Each row is a point. The points of each table are mixes of a few directions, plus a little noise. How many directions does each table use, and how many do they share? Where both have some left over, give the other angles between the two spaces (their principal angles), to ten degrees, smallest first.

First (4 x 2):
[[ 56  -5]
 [-39   4]
 [-32   3]
 [ 16  -1]]
Second:
[[ 52  -5]
 [-21   1]
 [-57   6]
 [ 40  -4]
 [-27   2]
 [ 14  -1]]
Directions: first 1, second 1, shared 1

First, 7 rows:
[[-19  13 -14 -58 -31  -6]
 [-12 -15 -26 -18 -35  36]
 [-31 -30   6  36  56  -3]
 [-29 -20 -12  -4   9  13]
 [ 45   9   2  30 -24  20]
 [ 55  39  39  32  21 -44]
 [ -9   7   4 -17   6 -17]]
Second (8 x 6):
[[-35 -32  -8  17  29  14]
 [ 65  61  16 -32 -55 -27]
 [ 39  38  10 -21 -34 -17]
 [-54 -52 -14  28  46  23]
 [ 22  21   5 -12 -19  -9]
 [  7   7   2  -4  -6  -4]
 [-26 -25  -6  13  22  11]
 [-20 -18  -5   9  16   8]]
Directions: first 3, second 1, shared 1

First (11 x 11):
[[-31 -50   3   9  22  62 -19 -22  -7  26 -11]
 [ 29  39 -19   8 -30 -25  17  24 -33  -7   4]
 [-27  47 -11   3 -10 -40  17  31 -28 -14  25]
 [ -7  34  -6   1 -15 -43  12  22 -15 -15  14]
 [-52 -53   7  10  15  34 -21 -17 -13  18  -9]
 [ 29  48 -19   7 -33 -39  21  29 -32 -13   8]
 [  5   4   7  -8   5 -12   0  -3  21  -7   2]
 [ 13   7   9 -13  13  -3   1  -6  34  -6   4]
 [ 80  36  10 -31  25  20  14 -12  78  -7   6]
 [ -6 -28   2   4   8  32 -10 -14  -2  13 -10]
 [-34 -84  15  10   0  15 -34 -31  -3  12 -33]]
Second (9 x 11):
[[  7   7 -12  -5 -10  10  -5  -2   0 -15  -2]
 [ 18  15 -28 -12 -26  22  -9  -5   3 -33  -5]
 [ -9  -6  14   6  13 -11   4   2  -1  17   2]
 [ 24  21 -40 -17 -39  32 -13  -7   3 -50  -6]
 [-12 -11  19   9  18 -16   6   3  -2  25   4]
 [ 21  18 -37 -16 -34  29 -11  -6   3 -45  -6]
 [-22 -20  37  15  34 -30  12   7  -4  46   6]
 [ 19  17 -32 -15 -30  27 -10  -5   2 -39  -5]
 [-47 -39  78  34  73 -63  26  14  -6  95  12]]
Directions: first 4, second 1, shared 0; angles 60

First, 8 rows:
[[ 32 -24  -7  -5 -24  95   5  52  44   8 -50 -21 -11  69 -44  -3 -14  -5]
 [-28  21   6   3  20 -82  -4 -45 -37  -7  44  18   9 -58  39   2  12   5]
 [-27  19   6   3  19 -77  -4 -43 -36  -6  41  17   8 -56  36   3  12   5]
 [  7  -5  -2   0  -6  19   1  11   9   1 -12  -4  -2  15  -9  -1  -3  -2]
 [ -4   2   0   0   1  -8   0  -5  -4   0   5   1   1  -7   4   1   1   0]
 [-25  17   6   3  17 -71  -3 -39 -33  -6  37  15   9 -52  33   2  10   4]
 [ 31 -22  -6  -3 -22  90   5  49  42   7 -49 -21 -10  65 -42  -3 -14  -6]
 [ 12  -8  -2  -2  -9  34   2  19  17   3 -18  -7  -3  25 -15  -1  -5  -3]]
Second:
[[-36 -16  -1   0  11 -24   0  26  12 -19  15  15 -15 -35 -19  -3  10   4]
 [ 35  -7  -8 -21   8 -13  23 -19 -16   1 -18  20   8  12  38  -3  -9 -40]
 [ 35  26  13  -8   9   7   3 -45 -63  13 -19  17  30   0  35  10   3  12]
 [ 27  14  27  25 -19 -28  14 -47 -21  21  30 -35   9   3  22  -5 -30  10]
 [ 34  37 -12  26 -45 -24 -15 -73  40  46  41 -95   4  68  45  -4 -38 -27]
 [ 18 -22 -20 -26   8  21   8  21  15  -6 -35  23  -3  22   4  -3   1 -37]
 [-14   6  14  -6  20  21  -8  14 -49 -11 -20  43  12 -38 -17   9  27  41]
 [  3 -10  26   3   9  44  11  28 -41  -9 -28  29   9 -20 -35   4   8  43]
 [  3 -68   1 -11   1 -23  47  50  43 -22  -1  17 -30  -8 -17 -19 -28 -48]
 [-85  37 -27  19  -4 -21 -68   7  51  -4  48 -34 -20 -17 -26  12  44  33]
 [-15  -3  -9  -3  -3  34 -14  33  26  -6 -14   0 -10  10 -29   1  13   7]]
Directions: first 1, second 5, shared 1

First, 11 rows:
[[-10 -15 -23  15  -3 -12   1  35  14   1 -21   0 -11   3  -1  -2  -6 -15
   -9 -13 -13 -20 -10  10   1   6  -7   6   1   3   5   5]
 [ 46 -15 -15  -9  30  13  25 -34 -27  31 -42 -25  12 -46 -23 -11 -21  14
    5 -30  19  -4  17 -12 -24   8   4  30  12  14  15 -17]
 [-23 -28 -22   0 -19  -3  55  27  54   6 -18  19  -2  22 -29   8  16 -20
    0 -46 -27 -13  16 -25 -15  -2 -44   2 -10  18  10  51]
 [-43 -12  49   4 -25  -2  10  38 -31  -9  44  -5 -13  53 -11  20 -16   5
   30  35  30  18  -1  -1   7   6  -1 -43  11  -6   5 -36]
 [ 13  26 -41  34  20 -26 -95  28 -12 -16 -24  -9 -18 -33  58 -23 -13 -14
  -43  32 -18 -31 -51  62  33   5  47  19   4 -25 -14 -30]
 [-26  -2  12 -10 -23   3  27   2  37 -10  24  24   3  31 -10  12  26  -6
    8 -10 -17  10  13 -22  -2 -10 -26 -15 -14   5  -5  39]
 [-22  14  27 -15 -21   6   9 -14  24 -16  41  23   6  29   2  13  28   2
    8  10  -9  21  12 -18   4 -12 -13 -21 -15  -3 -11  29]
 [ -4  14  17 -16  -9   9   8 -26  17  -9  26  16  10  10   1   6  23   5
    5   3  -6  17  12 -17   0 -11  -8  -9 -11   0  -9  24]
 [ 43  18  40 -29  23  26   4 -76 -52  14  18 -18  23 -30  -7  -1  -8  37
   21  17  41  33  23 -18 -13  -3  20   2   8   0  -1 -32]
 [ -5  17 -24   9  -2 -11 -35  10  30 -16  -3  15  -5  -4  28  -8  17 -15
  -25   3 -30 -13 -18  18  15  -6   6   7 -11  -9 -12  23]
 [ 32 -19 -18  15  29  -3 -10  11 -54  25 -46 -39  -7 -38  -7 -13 -45   6
    1  -3  29 -18 -11  21  -8  19  22  20  26   3  18 -58]]
Second (11 x 32):
[[ 19   8  -3   3   0  -3  -8 -14  -2  -2  -9   5   6 -22  18  -3  -1  15
    6   3 -12 -17  -2   7  16  -5  18  21  12 -11  -5   1]
 [-24 -19  -7  -5   1  19 -15 -10 -25 -11  11  -8  -8  -4   2 -12  22   8
  -21  15 -13  14  -9   3 -25 -20  -6   0  -6 -13 -21 -36]
 [-40 -34 -21  10 -31  -1  23  29  25 -11   6  26 -11  39  -7  -6  32 -25
   -6 -18 -25 -16  -2 -10   7  -6 -27 -14 -14  -1 -13  32]
 [ 30   2 -75 -20  34  -9 -10 -40 -53  44 -31  10 -19 -10  -8 -62  15 -39
  -41 -45  18  43  -4 -25   7  33 -31 -10 -50  61   4   6]
 [-15   9  45  -2   4   9  -2  15   5  -8  22 -26   6   8 -15  31 -21  12
    9  26  23  17   7   7 -27  -5   4 -15  11  -9  10 -26]
 [ 16 -28 -50   7  27  19 -17 -25  -8   8 -27 -16   4 -21 -14 -35  19 -33
  -41 -23   9  -7  -4   4 -24   4  -5   6 -23   3 -10   4]
 [ -8  37  65 -11 -22 -15   4  11  -6 -15  29   8   0   0  28  38 -22  58
   43  43 -18   6   0   6  22 -18  24   8  37 -19   4 -30]
 [-30   8 -19 -17 -27 -34  39  29  -7  23  13  49 -29  60  -6 -13  11 -22
   12 -29  -9  38   3 -39  40  26 -51 -37 -30  57  15  37]
 [ 40   9 -16   4  15  -1 -14 -25  -4   6 -23  -4  11 -35  14 -11  -7   4
   -3  -7   1 -20  -1   9  12   4  23  25   7  -5  -1   6]
 [-12   7  29   5 -22  -6  10  18  18 -14  13   9   3   9  10  24  -5  20
   24  15 -13 -15   1   4  11 -11  11   3  19 -18   0   4]
 [ 23   2  52  28  17  21 -11  13  56 -20  -2 -51  38 -24 -21  50 -40   3
   14  23  40 -44  13  34 -37  -5  40  12  36 -46  16   2]]
Directions: first 4, second 5, shared 1; angles 30, 60, 80

First:
[[-12   2  17  12  13  14  -5   5  -5   5   6 -10  -1   0  -9 -25   0   0
   31   2  -5 -10   3   0 -12  -4   6  -4 -18   3   0  -1]
 [ 20  -3 -30 -21 -22 -24   9  -8   9  -8 -10  16   2   0  15  42  -1  -1
  -53  -3   8  17  -5   0  20   7 -10   6  30  -6   1   1]
 [ 27  -4 -40 -28 -29 -32  12 -10  12 -11 -13  22   3   0  20  57  -1  -1
  -70  -4  11  22  -6   0  27   9 -14   8  40  -8   1   2]
 [-15   2  22  16  16  18  -7   6  -7   6   8 -12  -1   0 -11 -32   0   0
   39   2  -6 -13   3   0 -15  -5   8  -5 -23   4   0  -1]
 [ 33  -5 -48 -34 -35 -39  15 -13  14 -14 -17  27   3   0  25  69  -1  -1
  -86  -5  14  27  -7   0  33  11 -17  10  49 -10   1   2]
 [-21   3  31  22  22  25  -9   8  -9   9  11 -17  -2   0 -16 -44   1   1
   55   3  -9 -18   5   0 -21  -7  11  -6 -31   6  -1  -2]
 [ 11  -2 -16 -11 -12 -13   5  -4   5  -5  -6   9   1   0   8  24   0   0
  -29  -2   5   9  -3   0  11   4  -6   3  17  -3   0   1]
 [ -3   0   4   3   3   3  -1   1  -1   1   2  -2   0   0  -2  -6   0   0
    8   0  -1  -2   1   0  -3  -1   1  -1  -4   1   0   0]
 [ -3   1   4   3   3   4  -1   1  -1   1   2  -2   0   0  -2  -6   0   0
    8   0  -1  -3   1   0  -3  -1   1  -1  -5   1   0   0]
 [ -1   0   1   1   1   1   0   0   0   0   0  -1   0   0  -1  -2   0   0
    2   0   0  -1   0   0  -1   0   0   0  -1   0   0   0]
 [-37   6  54  37  39  44 -16  14 -16  15  18 -30  -4   0 -28 -77   1   1
   95   5 -16 -30   8   0 -37 -13  18 -11 -54  11  -1  -3]]
Second:
[[-30   5  60  18   6 -15  -5   3 -25   5  -6  55  -4  25 -17  56 -32  15
  -24  -6 -19 -13 -22 -15  15  47  18  -8  23 -21   8 -19]
 [ 17  -1 -27  -8  -3   7   3  -5  17  -6   0 -24   1  -8   8 -23  20  -5
    7   5  12  10  10   3 -11 -23  -9   8  -9   9  -3  10]
 [ 10  11  37  13  -4 -12   0 -15  18 -21 -24  34 -11  35  -2  49  12  24
  -43  17  16   8 -14 -34 -11  18   1  23  22 -14  13   3]
 [ 10  -5 -38 -14  -5   2   4   3   0   5   8 -19   7 -20   9 -22   2 -13
    8  -7   0   5   8  16   7 -16  -8  -5  -5   9  -6   3]
 [ 23  -4 -47 -21 -16  -7   7  -4  12  -5   0 -16   4 -16  16  -2  10 -11
  -18  -2  10  15   7  11  10 -17 -13   4   6   7  -5   7]
 [  1  -2 -10  -4  -1   1   1   1  -2   3   4  -7   3  -6   2  -9   0  -5
    4  -3  -2   0   2   5   2  -3  -2  -3  -2   3  -3   0]
 [-15   3  32   9   2  -8  -4   2 -10   3  -5  28  -2  14  -8  29 -16  10
  -13  -3  -7  -6 -11  -9   6  24   9  -2  12 -11   4  -9]
 [-16  -4  -8   8  21  34  -8  15 -12  17  24 -50   4 -27  -9 -84   5 -17
   80  -4 -11 -15  17  22 -17 -30   3 -14 -47  19 -10   3]]
Directions: first 1, second 3, shared 1
